Each row is a point. The ring and each string are closed loops that go straight from each point to the next, and from the last back to the first. Before rounding, they use only three directions, however many columns there are. How many times does the string pass through the ring? Passing back the other way cancels.
In the rows, zero is written as 128.

Ring (10 x 3)
[[183 129 134]
 [176 141 149]
 [155 149 157]
 [122 146 154]
 [100 139 144]
 [ 84 132 123]
 [ 89 126  95]
 [112 122  85]
 [143 118  92]
 [165 118 106]]
String (24 x 3)
[[211 128 130]
 [197 112 145]
 [163 115 139]
 [190 115 147]
 [214 119 150]
 [187 143 128]
 [145 143 118]
 [148 116 130]
 [186  93 126]
 [184 108 101]
 [170 102  91]
 [148  99 104]
 [136 112 119]
 [129 140  99]
 [120 131  70]
 [117 117  61]
 [126 106  92]
 [133 117 117]
 [132 143  92]
 [141 134  93]
 [137 128 119]
 [157 110 119]
 [144 139 115]
 [179 142 113]]
Times through: 1

Ring (10 x 8)
[[151 132 118 122 127 166 146 124]
 [154 138 122 160 113 164 136  96]
 [147 138 135 180 100 155 124  85]
 [131 131 151 169  97 139 115 100]
 [119 122 156 146 102 122 107 124]
 [109 111 150 109 117  99  94 158]
 [109 103 134  71 137  88  90 188]
 [114 103 126  53 146  97 101 198]
 [127 111 121  51 150 131 132 189]
 [141 122 119  80 141 156 148 160]]
String (18 x 8)
[[113 112 150  98 121 116 112 162]
 [125 115 126 109 127 105  94 153]
 [115 103 113  88 139  62  58 180]
 [101  95 133  46 145  74  83 211]
 [104 102 148  52 137 107 114 199]
 [117 113 143  87 128 124 121 167]
 [128 115 119 116 128  98  85 149]
 [110 107 135 111 123  72  65 162]
 [100 111 171 118 105 106 101 152]
 [105 120 187 131  94 143 135 133]
 [127 123 143 128 114 133 118 132]
 [125 128 162 141 102 154 138 119]
 [127 139 182 188  78 175 149  80]
 [138 136 142 201  90 132 100  76]
 [137 129 128 172 105 115  89 102]
 [130 123 135 130 117 126 110 132]
 [113 120 168 129 103 135 125 134]
 [105 114 171 107 109 125 121 155]]
Times through: 1

Ring (10 x 11)
[[114 147 115 103  82 137 143 147 102 159 135]
 [111 147 142 109  75 114 151 121 139 147 143]
 [112 142 158 114  81  96 149  98 168 134 148]
 [117 131 156 124 105  81 135  72 191 115 148]
 [127 117 128 132 140  85 111  65 185 103 140]
 [135 106 111 128 160  96 101  73 166 104 134]
 [145  93 103 114 173 114 100  94 134 115 130]
 [148  91 100  97 168 135 109 123  98 134 128]
 [141 105  95  91 144 149 120 148  76 151 127]
 [126 131  95  96 108 152 132 159  76 161 128]]
String (23 x 11)
[[108 148 132 134  92  90 130  82 181 119 143]
 [121 132 114 123 117 109 121 100 147 126 136]
 [114 138 119 142 116  85 113  68 189 106 139]
 [116 133 113 154 133  73 100  46 209  90 138]
 [132 106 134 139 159  69 102  39 211  86 142]
 [141  94 149 108 153  93 122  77 167 113 143]
 [131 115 110 119 141 111 112  97 142 121 134]
 [133 111 124 109 136 113 122 104 137 128 136]
 [154  75 145  91 173 109 121  95 137 122 139]
 [161  68 112  91 196 127 104 109 108 124 129]
 [155  77 132  84 170 127 122 118 108 136 135]
 [148  89 129  86 155 131 127 125 104 141 135]
 [150  88 127  78 152 141 131 140  86 150 133]
 [137 105 137  93 131 122 134 120 120 141 138]
 [137 106 138  90 127 126 138 126 114 145 139]
 [132 120 120  81 108 151 145 162  74 168 134]
 [111 158  77 101  76 166 138 182  57 176 125]
 [107 161  82 116  79 146 130 154  91 159 128]
 [119 136 118 109 101 124 134 125 122 144 136]
 [108 156 106 120  81 124 134 128 125 146 135]
 [101 161 151 114  54 107 158 117 152 148 147]
 [108 145 201 104  56  83 174  92 188 139 159]
 [106 146 195 117  65  71 163  74 208 126 159]]
Times through: 0

Ring (9 x 14)
[[122 126 114  93 163 147 102 160 139 123 134 131 116 110]
 [120 131 103  98 198 137 130 138 150 135 130 125 128  99]
 [123 137  94 112 215 123 171 107 166 142 113 117 140  94]
 [123 135  97 125 198 114 185  98 166 138 103 118 139  99]
 [113 123 117 136 153 109 169 113 144 123 105 135 126 109]
 [ 98 105 145 140  94 111 124 150 109 101 118 162 104 121]
 [ 97  98 156 131  66 124  89 178  94  91 129 170  91 130]
 [112 107 144 112  81 141  78 185 107  96 131 155  94 131]
 [123 120 125  97 126 150  87 174 128 111 132 138 106 121]]
String (27 x 14)
[[134 138  95 105 192 135 155 120 167 136 111 112 133 105]
 [128 139  92  89 220 143 136 131 163 142 129 114 135  95]
 [109 122 117  89 183 145  92 166 129 127 149 140 117 100]
 [ 99 111 135  97 143 142  73 182 109 113 153 157 105 109]
 [108 111 136  91 124 152  59 194 109 108 151 153  99 118]
 [133 123 122  89 118 160  79 181 133 109 130 131 103 127]
 [117 109 141  96  87 156  55 200 107  97 141 152  91 131]
 [ 99 104 147 112 101 135  76 184 100 101 142 164  96 121]
 [118 120 122 114 137 132 121 149 134 116 121 138 114 116]
 [143 132 108 104 135 146 128 145 155 118 107 116 117 124]
 [130 116 132  95  90 158  69 190 122 100 130 139  95 134]
 [110 107 145  96  92 153  51 203 101  98 147 157  91 128]
 [104 109 139 102 118 143  72 185 107 106 145 156 100 118]
 [118 122 120 105 145 139 110 156 133 118 128 137 114 114]
 [144 139  95  99 174 145 143 130 168 130 109 108 128 113]
 [142 141  91  96 193 144 146 127 171 136 112 106 132 107]
 [141 148  79  91 232 142 161 112 183 149 114  99 143  96]
 [113 137  92 102 243 126 157 114 161 149 130 121 142  83]
 [105 126 111 115 198 120 146 125 142 134 128 137 130  94]
 [107 126 110 119 195 117 154 120 145 134 123 135 131  95]
 [102 125 111 125 199 110 162 114 143 135 123 138 133  92]
 [115 126 113 119 169 122 149 127 145 127 117 133 125 105]
 [147 147  81 114 204 127 194  92 189 143  91  96 144 105]
 [143 151  74 117 233 120 214  75 197 152  89  93 153  95]
 [118 139  90 120 233 112 192  90 171 149 110 116 147  87]
 [104 126 109 118 204 116 154 119 144 136 127 136 133  91]
 [114 124 116 114 165 127 134 137 139 124 123 136 122 106]]
Times through: 4

Ring (6 x 14)
[[145  77 129 168 143 139 135 145 143  85 113 131 145  75]
 [134 102 142 104 157 125 121 123 141 105 147 122 108 137]
 [141 130 147  70 145 109 111 108 139 134 168 125  90 183]
 [165 147 141  87 114 100 109 111 138 157 164 139 102 187]
 [161 142 127 138 100 104 130 123 134 152 143 143 125 132]
 [152 114 121 174 111 119 142 138 136 122 122 140 144  83]]
String (28 x 14)
[[149 137 139  97 126 106 118 114 137 143 159 132 104 164]
 [166 114 148  85 138 117 100 119 145 127 154 134 107 183]
 [158 116 143  99 135 117 110 120 142 126 151 133 111 164]
 [136 155 138  84 126  97 125 105 132 155 171 128  91 170]
 [131 171 140  67 124  88 124  96 129 168 183 126  79 187]
 [160 154 156  29 135  96  90  95 140 162 189 131  73 244]
 [181 126 158  45 136 110  79 108 147 144 172 137  91 238]
 [152 177 143  58 111  84 111  95 132 181 186 134  80 213]
 [147 170 135  89 108  89 124 103 130 172 172 135  94 176]
 [173 166 137  91  95  90 111 107 134 178 167 145 104 194]
 [148 174 126 119  93  87 137 109 127 176 162 140 107 148]
 [178 138 126 150  89 106 125 129 137 153 135 151 137 133]
 [183 101 129 167 106 125 120 143 144 121 117 150 152 112]
 [159 111 129 150 119 120 128 134 139 122 129 139 135 112]
 [141 131 128 138 119 110 137 124 134 134 142 133 121 115]
 [134 134 116 174 108 109 156 131 129 134 130 135 135  74]
 [155  85 115 217 114 135 151 156 140  95  96 142 170  35]
 [169  64 124 201 126 146 132 159 147  81  94 143 170  58]
 [161  88 130 164 128 132 127 143 144 101 117 139 147  95]
 [166  80 122 198 118 137 136 154 144  95 100 144 165  63]
 [172  83 130 169 123 135 123 147 146 100 112 143 153  96]
 [157 113 130 146 120 119 128 132 139 123 131 138 133 115]
 [136 155 122 139 105  97 146 118 128 155 150 135 116 115]
 [146 167 121 139  91  91 144 116 127 170 152 141 117 126]
 [178 147 133 121  94 101 115 120 137 162 149 149 122 164]
 [198 120 146  96 111 114  89 123 147 144 148 150 121 198]
 [170 112 143 106 128 119 105 124 144 127 145 138 118 166]
 [147 138 136 105 123 105 123 115 136 143 156 133 107 154]]
Times through: 3
String (24 x 14)
[[165  45 133 182 149 155 122 159 152  63  96 136 163  71]
 [142  65 123 195 143 146 144 154 143  73 100 131 159  44]
 [126 127 125 146 127 112 147 125 132 125 140 128 121  94]
 [142 103 132 140 138 125 131 132 140 108 133 130 127 108]
 [159  59 141 140 159 147 112 145 151  74 117 131 140 111]
 [133  61 144 122 178 146 119 137 148  67 128 118 123 109]
 [117 111 143  87 166 120 125 115 138 107 158 114  94 143]
 [149  92 155  69 168 129  97 119 148 101 155 122  99 181]
 [154 110 147  86 146 120 105 119 144 120 154 129 105 172]
 [133 154 137  87 128  97 127 105 132 153 170 127  92 165]
 [140 171 146  47 127  87 112  92 132 171 190 127  72 214]
 [167 139 154  47 134 103  90 103 142 152 177 134  86 228]
 [170 112 148  86 136 118  98 120 146 127 153 136 109 185]
 [147 133 137 105 127 108 122 116 137 138 155 132 108 153]
 [133 165 137  79 123  91 126 101 130 163 176 127  86 175]
 [141 156 151  38 140  95 104  94 136 158 189 124  71 221]
 [159 102 154  67 157 124  93 117 148 114 158 128  99 194]
 [147 114 139 108 139 118 119 122 140 121 148 130 112 146]
 [137 125 135 115 134 113 129 120 136 127 150 128 110 134]
 [152  78 142 123 156 138 114 135 147  88 130 128 127 126]
 [145  33 140 157 178 162 120 154 153  44 104 123 148  77]
 [129  86 127 163 148 134 143 140 140  88 120 125 137  70]
 [127 122 125 149 129 115 147 128 133 121 137 128 124  91]
 [154  88 133 149 138 133 125 139 144  98 123 134 138 105]]
Times through: 0
